Each row is a point. Two turns around zero, p and q, are shown by what they do to some points. Write where each new point lands after one turn and then the other. Backwards means that the second turn is done in reverse. Each puzzle has new turns, and all numbers are rounded.

Turn p:
[38 -8 43] => [-19  54  10]
[-53  31 -49] => [  5 -78  -8]
[ 13 -35  54] => [ 8 54 37]
[ 36 -27   1] => [ 13  39 -19]
[ 6 22 -3] => [-20  -7  -8]
[-41  17 -46] => [ 13 -62 -11]
Turn q:
[-20 -33  13] => [-25  21  24]
[ 42 -30   1] => [-42 -25 -16]
[-13  34  56] => [ 32 -27  52]
[-27 -29 -51] => [-14  56 -29]
[-22  -2  20] => [ 4  9 28]
[ 40  60 -39] => [ 46 -34 -59]
Where do these land?
p, then q backwards: [-26  -8  44] => [-30  -9  41]
q, then p: [-30 -29 -42] => [-37 -45 -12]
q, then p: [ 32  42 -24] => [ 31  13 -47]
p, then q: [ 49 -33 -24] => [ 31 -10 -55]
p, then q: [-24  27  47] => [ 3  6 59]

Turn p:
[-25   5  19 -12 -15 -11] => [-29  -6 -16  -6 -14 -12]
[ -8  -9  -7 -28  14 -22] => [ 11   9 -33   8  -8 -16]
[ 42 -15 -19  18  -7  20] => [36 -2 43  0  5  3]
[ -8  11 -24  -4  -9 -19] => [  1 -15 -11  29  -7  -2]
[-12   1  76  12  30 -21] => [-52  63 -10 -25   7  -3]
[-10 -21  -3  13  -4   0] => [ -2  -6   6   0  18 -18]
[-24  22  -4 -10 -11  65] => [ -4 -49  -4 -43   4  36]
[-28  11 -19   1  12 -20] => [ -9  -8 -29  26  13   2]
[ 74  -4 -19  12 -12   8] => [ 48  13  56  12 -19  10]
Turn q:
[  8   5 -17  34 -57 -25] => [ 33 -43   0  19 -43 -15]
[ 10 -31  25  -4  11   3] => [-15   8  24 -23   8 -18]
[  8  -8 -15 -16  23 -16] => [ 11  -5   4 -13  30  11]
[-29   4 -23  -3 -19   6] => [ -4 -16 -29  -3 -18  18]
[ 33 -19  23 -39 -13 -34] => [ 32   3   3 -33  22 -47]
[-25  27  19  31  20  21] => [-39  13   1  42  -4   9]
[ -4  22 -13  -2  34  44] => [-16  39  -1  12   4  43]
Where do these land?
p, then q: [-25 -50  15  40   2 -28] => [-19 -28  -5  32  59  -7]
q, then p backwards: [-27 -31 -27  36  15 -33] => [-28  21 -26  23 -36  36]
p, then q: [26 39 10 -1 -6 10] => [-10  25 -10  -2 -39  -8]
p, then q: [ 19  19  -5 -30 -31  10] => [ 14  -2  -1 -24 -38 -22]
p, then q: [ 21  20   9 -39  13   3] => [ 32  16 -16  -4 -32   7]
q, then p: [-39  -5   2  11   5  -1] => [ -5 -23 -14  -3  26 -17]
q, then p: [ 25   9  -4 -16   1  38] => [ -7 -10   7  -3 -30  37]

Turn p:
[-22  53  -4 -10   5   5  14  46] => [ -7  26   8 -14 -11 -24 -37 -52]
[ 15   1 -21 -15 -22 -39  22   0] => [  9  -2   9 -53 -12  -3   9  12]
[-34 -15  -3   9  -5  15  13 -13] => [-18 -13  23  14  -4  26   6 -11]
[ 20 -10 -19 -10 -21  13  25 -22] => [ 12 -13  29 -10 -10  10 -11  33]
[  0 -18  52   9 -26  12 -20  -2] => [-45   4 -19  29  -8 -10  11  28]
[ 13 -15  24  -6 -21   1  -3 -18] => [-17  -9   0   6  -4 -10  11  34]
[ 15 -12   0  13 -31 -18   8  68] => [-27  36 -37 -42 -19  17 -26   5]
[ -9  69 -13  16  20  16 -14 -27] => [ 42  19  27  36 -16 -33   8 -36]
[  9 -20 -13   7  55 -10  14   3] => [24  4 -4 -7 53 22  1 -9]
[-26 -24  -8  15   6  12  17 -16] => [ -9 -11  22  12   8  36   9  -5]
[ 18  -9   4 -26  40  -6 -76 -19] => [ 35 -40 -58  31  22 -30  19   0]
Turn q:
[ 21 -20   5  26  22  12  14   5] => [-32 -15  15  -6 -13 -19   2  20]
[ 13  -9  22  34  -3  49   4 -19] => [-25 -24  41   9  33  -8   0  24]
[  3  -2   1 -71 -25 -34   7   2] => [ 38  10 -23 -38 -16  48  17 -23]
[-17   5  -3 -25 -33 -37  40   1] => [ 19 -26 -31   5 -22  43   6 -24]
[ 31  18  -2   2   1 -16  13 -14] => [  6  -4 -14   5 -11   8  20  33]
[ 13  -1  22  33  -6   3 -14  21] => [-26  13  19  15  -5   7 -24  20]
[-25  14  -5 -45 -12 -59 -12 -24] => [ 71   9 -31  -6 -20  19  -5 -17]
[-34  27 -11  -6  32  30 -22  22] => [ -5  37  11  20  16 -35  14 -37]
[ 22 -12 -24  27 -20  17  -2  -1] => [-29 -11 -17  -5  26  -3 -13  23]
[-26 -19  -5  23  45  36 -28   8] => [-18  12  31  -1  12 -60 -15 -18]
Where do these land?
p, then q backwards: [ 21  22 -45  -4  57   7 -39   3] => [-54  20 -21 -23 -16 -29 -20 -45]
q, then p: [ 20 -11  20   5  26   8  13  -6] => [-39   3  -1 -18   2  -4  -3   4]
p, then q: [ -8 -32  18   3 -32 -29  -6 -35] => [-30 -32  -2  -2 -16  20   5 -45]
p, then q: [-34  20  29 -42  12 -12  14  10] => [ 54 -17   8  -8 -26 -16 -16 -14]
q, then p: [ 18   8  -5  32 -24  14 -32  13] => [  6  13 -23  20   3  -3  -6 -47]
p, then q: [-16  -7 -30  16  41  19  11  37] => [ 15  12  20  -5  42 -38  18  27]
p, then q: [ -5  15  33  -5 -13  10  13 -56] => [-12 -19  24  25 -48  22 -22  -5]
p, then q backwards: [ 14 -26 -19  -1 -60   7  -5  17] => [ 40 -25  10  10  -7 -48  15  14]
p, then q: [ -9  12   0  -4  -6 -23  31  16] => [ 34   7  11  -3   0  12  19 -15]

Turn p:
[  0  13  -8 -19   9  21  22  20  -3   8  27] => [-14   4  14   0  13 -10 -41   9 -16   7   6]
[  6  -6  -2 -26  -7  -6 -17 -18 -11  -6 -21] => [ 10 -14 -30   7  -4  -2   3   4   6 -25 -11]
[-11  24   8  12 -24   4  11 -12   3  19  17] => [ -6  12 -11 -16  12   3 -10 -31  -6  24   1]
[-26  12 -10   4 -15  19 -18  10  19 -14 -21] => [31 16 -5 17 30 12  6  7 12 11 -5]
[-24 -21 -16  13  11 -26   1  -6 -18 -18 -21] => [ 21 -22  23   8 -11  -8  23  -6  13  -8 -30]
[ 10 -14  24   8  20   1 -24  16   7  16 -17] => [  0  23   5  12 -27  26  13  11  -2 -17  11]
[ 12 -15  -7  14   3  -5 -23  19  18  -7  11] => [ -3  10   4   6 -14   0  18  30   5  19   8]
[ 24  17  -5 -18 -20  -5  23   2  -4  12  10] => [  0 -10 -17 -17   0 -20 -23  -7 -18   4  20]
[  4  16 -22  -4  25  -7   7 -26  19   6 -11] => [  6   8   4 -40  12  -7   2  10  10 -22 -12]
[  9  -1   2 -14  10  16  -1  10  -7   0 -21] => [  7   5   1  15   2   0  -9   7  -2 -26  10]
[ -7 -20   0 -27 -24  -1  13  12  14   3   6] => [ 12 -24 -10   3  -6  12 -28   9   7  17  10]
[ 22 -25  29  23   2  12  10  13  -3 -25  16] => [-32 -16  19  22  -4   7  20   1   0   8  34]
[-18  12  -7  22 -14   5   5 -21 -20  17  27] => [-19  12  -2  -6   4 -15  -7 -36   5  24 -20]
[ -2   6  12  11  24 -28 -10 -20 -15 -12  -1] => [-13  -7   6 -10  -8   2  32  -6 -13 -16 -25]
Turn q:
[  2   6 -17   9 -12  -8  10   4   9  10  12] => [ -1  18   3  -8   9 -16  11   2  -6 -10   8]
[ -1 -76  21  -2  -4  13 -16 -24   2   2   6] => [ -8 -30 -43  20   0 -21 -34 -37  14 -19 -24]
[ 11   6  -9  19  10   7 -24  -8  10   7 -22] => [  1   5  18   3 -23   7  -5 -18  19 -10  17]
[  9  -2  -3  -7  24 -14  -2  13  -6   4 -25] => [ -2  -5  19  -2 -13  14 -27   9 -13  -4   6]
[  6   0  -5 -44 -11  -5   3 -16  -8 -17 -17] => [ 13   5 -15  -1 -30   8  -3   3 -26  17 -26]
[-17  18  -6  26   1 -12 -22  15  -5   3   8] => [  5   8  15  -5  15  16  12  13  23 -24   8]
[ 12  16  -9  11  12  15   8  13 -16   5 -24] => [  1 -10  25   6 -19  -4  -1  19   1   8  22]
[  4   8   3   1   2  -1  10   5  16 -21   5] => [ -2  -3  -8 -12   6  11  11  -6 -12   9  14]
[ 13   8  26  25 -12   8   6   3   1  -5  12] => [-22 -18   4   6  11  -2  28  -8   6   2   6]
[  1   2   2 -71   0  -6   6  -8   3   5  24] => [  6  33 -24  16   9   8 -15   4 -34  32 -34]
[  0 -15 -11  26  18   4   9 -24 -22   1   8] => [ 27 -24  16   7  11 -24  -4 -13   6  -8   2]
[ -1   8 -12 -33 -12   6  -1  15   4 -11   7] => [  4  21 -24   5  -6  10   5  18 -16  11   0]
[ -3  12   8  27 -20 -12  10   6   1   9  16] => [-16   1  11 -10  20 -11  27   4   6 -13  -1]
[-37   8  12  13   4   3   2   6  11   9  -9] => [ -7   0   3 -25  12   4  -6  10  32   8   0]
Where do these land?
p, then q: [-15 -14 -17  12   3   8  -4  -6   9  -5 -19] => [-21   1   2 -11  -3   5   0 -19  -9  10  17]
q, then p: [-15   1 -12 -45  -5  -8 -19  30  11  15  -9] => [ 24  39 -10  23  25 -15  -4   9 -20   9  -6]
q, then p: [  9 -35  -8   5   6   7  -8   0   8  10   3] => [ -5  -2  -8  -3   0  -8  28  10   9  12 -21]
p, then q: [ 45 -22  -5  15   0  -8  27  -2 -11 -39   4] => [ -6 -16 -26 -20  49 -13 -11  -2 -21 -19 -20]
p, then q: [ 43  -1  -4   9  -2  -2  21 -14  14  17  -2] => [ 11  26 -27   0  23   8   8  -1 -21   5 -20]
p, then q: [-15  12  -6  12  10  -8 -22  -7  11  13  10] => [ -7  13  15  -8 -20   1   0  17   2  22   0]
p, then q: [ -8  -4 -16 -43   9   4 -12  -3   1 -21   0] => [ -1 -12  -7  -2 -15  17 -22  12  -1 -25  30]
p, then q backwards: [ -1  15  18   3 -15   6 -17  -8   5   0  -1] => [  1   2   5 -13  -6   3  -8   3  17 -14  20]
q, then p: [  0  18  -3   6  -4  -2  13  28   7 -18   1] => [-12  -6  15  10   3  -6 -31   4 -12   8   0]
p, then q: [-16   6  12  -7   5  -8 -13 -10 -44   6  -8] => [ 20 -25   9 -18 -32  -6  13  -7   9  -9  -8]
p, then q: [-21  10  -1  10 -20  -5   5 -10 -22   5  16] => [  9   4  21  -7 -15 -13 -13 -15  12  -3 -20]
q, then p: [ 11   7  53  11   5 -10  32 -11   7   6   0] => [  2  -9  15   1 -20  37 -20 -21  18 -22 -27]
p, then q: [-16   6 -10  13   8  26  -3  15   5  12   5] => [-13   8  24   2   5  20   8  -5  17  10   4]

Turn p:
[ 10 -22 -20 -16 -40   4  24   2 -30  37   4  17] => [ 16  20 -18  14 -51  23 -14  19  -2 -10  18 -27]
[ -1  46  47  -6 -14   4 -27  -3   5 -37 -15 -38] => [-19 -15  32  24  42 -19  -3  -1  38  39  21  26]
[ -7  -1  18  -3   9   9 -25  36 -27  10 -17  -5] => [ -8  46  14 -14   5 -12   0 -12   7  10  24   3]
[ -6 -24 -39  10  48  17  45 -47  -4  26  38   1] => [  8 -13 -30   8  -7  -5  45  17 -25 -65 -37 -37]
[ -3 -36  20  -6 -35  13   2  22 -25  -5  15  37] => [  8  20  25 -12 -11  33 -31  11 -17   7  23 -38]
[-20   5  21   4  -7 -37  -4   8  -2 -38 -46 -20] => [-38   5  23  10   3  -6 -22 -27  23  38 -28  16]
[-22  22 -26 -17  28  21 -12 -20  37 -17  -4 -11] => [ 26 -25  20  -2   8 -29  34   4  -1  -2 -29  29]
[ 14 -38 -25   6 -36  -1 -22  21 -34  20  46  13] => [ 30  14 -27 -24 -19  -6 -34  12 -14   3  31 -56]
[ 12  27 -11   4  52 -10  -6 -43  13 -13 -25  14] => [-34 -21  -9   3   8 -20  36  12 -31  -1 -27  40]
[  7 -17  25 -27   1 -14 -17   8  13   8   6  -8] => [ -1 -10  16   3  -6  -8  -9 -34  -7  -3  29   0]
[-22  24  16  29  18  -4  -9 -36  43  -2 -37 -12] => [-32 -35   6 -15  10   5  43 -11  27  14 -24  33]
[ 46  -3 -29  25 -14  13  45  26  17   1  10  -5] => [ 18  -1 -36  -4   6  23 -41  23  15 -45  -9  16]
[ -9  17   2  -3 -10 -17   7  25  -6  12  25  17] => [ 24  15 -18  10  11  21  -5 -14 -12  16   8  -7]
Turn q:
[  5 -26  10 -12  12  -8 -18  14   8  35  26  16] => [ 10  26   1  29 -25  10   9  33 -15 -14   2  -5]
[-26  10  49 -14  -1 -28  27 -21  13 -41 -10  20] => [ -7 -24 -12  24  17  49   8 -41  21  16  -1 -34]
[ 22  15  38 -11 -24 -25  29  22  11 -22   5   6] => [ 32 -21 -19   7   3  12  15 -24  -9  11 -32 -38]
[ 12  -9   5  23 -23   2 -22  -2 -15  19  29  35] => [  3  50   4   0 -16  12  14   3 -11   6 -30  17]
[ 25 -14  14  15  12  43   0 -13  28 -14 -10 -38] => [  3 -27 -40 -27 -32  -5 -26   6  25 -10   7  16]
[-22  25  38 -24 -27  -5  40   6   1   3 -16  23] => [ 31 -11   9   8  35  41  -2 -32  -1 -16 -14 -26]
[-14  16 -17 -10  -7 -31   3 -22 -25  11 -52   3] => [-10   7  35  16  44 -19 -32 -16  18  10   1 -13]
[-36  24  -1  -5   1 -35 -33  -4 -39  16 -32 -17] => [-33   2  40  40  22 -24 -30 -29 -17  -6   1   5]
[ 20 -14 -32  24  26  49 -10  24  10 -21  26 -24] => [ -5 -22 -21 -43 -33 -18  14  33 -16   7  17  39]
[ 30 -30 -24  20  43  35  11   2 -12 -11   6 -23] => [-12 -23 -31 -23  -5 -17  -4  53   7  14   6  36]
[  7  -3  25 -38 -30 -18  24 -15  23 -35   4   3] => [ 31 -13 -23  15   6  10  27 -35  30   6   3 -32]
[ 20 -13 -20  40  27  14  11   1  44  -4  15 -24] => [-22  -8 -33 -47 -31  -8  -3  33   0   1  14 -14]
[-23 -28 -15   6 -23  -2  -9  16  -5  16  11   8] => [  8  38  -4   4   6  -1   5  -1 -27  -2  21  10]
[-30  54 -47 -15  11  -5 -11 -34 -52  32 -13 -26] => [-45  -4  62   3  47 -44  -4  -7  11 -38  -3  24]
[ 11  -7 -23   0   5  15 -39  25  11  16  12  40] => [ 18  28  35  -6 -37   5  10  26 -16  14   8  14]
Where do these land?
p, then q backwards: [-12  28   9 -54   0 -27  -2   2  14   3 -14 -27] => [ -4  -4  11 -36 -17  -7 -48  -2 -29 -29  -9  -4]
p, then q: [-35   8  28  29  10 -15  24  15 -58 -23  -7  37] => [-26 -40  37 -17  17   7 -41  -4 -18 -49  -5  25]
p, then q: [ 29  26 -18  13   6 -15  35 -15   9 -30   0  17] => [  0   8  21  -8   5   6 -26  20 -21  40  19  30]
p, then q: [ -9   3 -20 -11  -9  17 -10   7  17 -12 -10 -15] => [ 21   6   0  11 -16   4  -8   1   7  12 -11 -25]
q, then p backwards: [ -4 -47  10  -6  -1   2  33 -24  -8   8  -4   9] => [ 14  38   3  28 -14   8  22  20 -17  11  16  -8]
q, then p backwards: [-40  -5  56 -15  -4  38 -12  -2  26 -19  42  27] => [ -6   3  21 -11  -9  -7  48  -1  37  66 -12  34]
p, then q backwards: [ 19 -31   2 -31  24  29  -5  26  12 -12  -2 -22] => [-13  25 -23 -19 -20  20 -20   1  -2  40 -16 -22]
p, then q backwards: [ -9 -13 -20  52 -18  51 -24   5 -20  -6  -7  41] => [ 27  -5 -41  39  20  18  37   7  31  21   8  39]
p, then q: [ 16  -1   8   2  -7 -32 -21   4  25 -28 -10 -16] => [-14  36  10  32 -15  10  -8   8  14   3  19   0]
p, then q: [ 15  11   2 -19   6  -6  12 -15  -7 -38  18 -26] => [-34   5 -13  12 -13   1 -23   9 -20  30  -2  -5]
q, then p: [ -2  20  13   7 -43  -7 -30  20  -5  28  30 -21] => [-38  -2  -3  35  -2  -3 -15  33   1  41 -17  -1]
p, then q: [ 10 -14 -61   2  29  -6 -30 -11   1  30   8  17] => [ 27   8  13  14  49 -47  26  -6   4  23  -5 -11]
q, then p backwards: [ 13  15  10   4 -20  14 -11 -21  -5  76 -45  39] => [-11 -29  -9  -9 -16  36  42  64 -12 -45 -16  -7]
p, then q: [ 14 -23 -18  -9  10 -19  29  17  29 -22  19 -23] => [-15   2  -2  12 -22 -16 -17 -11  32  46   8  14]
p, then q: [ -5  23  -1  36  17 -23  11  -7 -30  44 -18 -37] => [-26   1  20 -52  26  -5  11  -6   4 -10  37 -36]
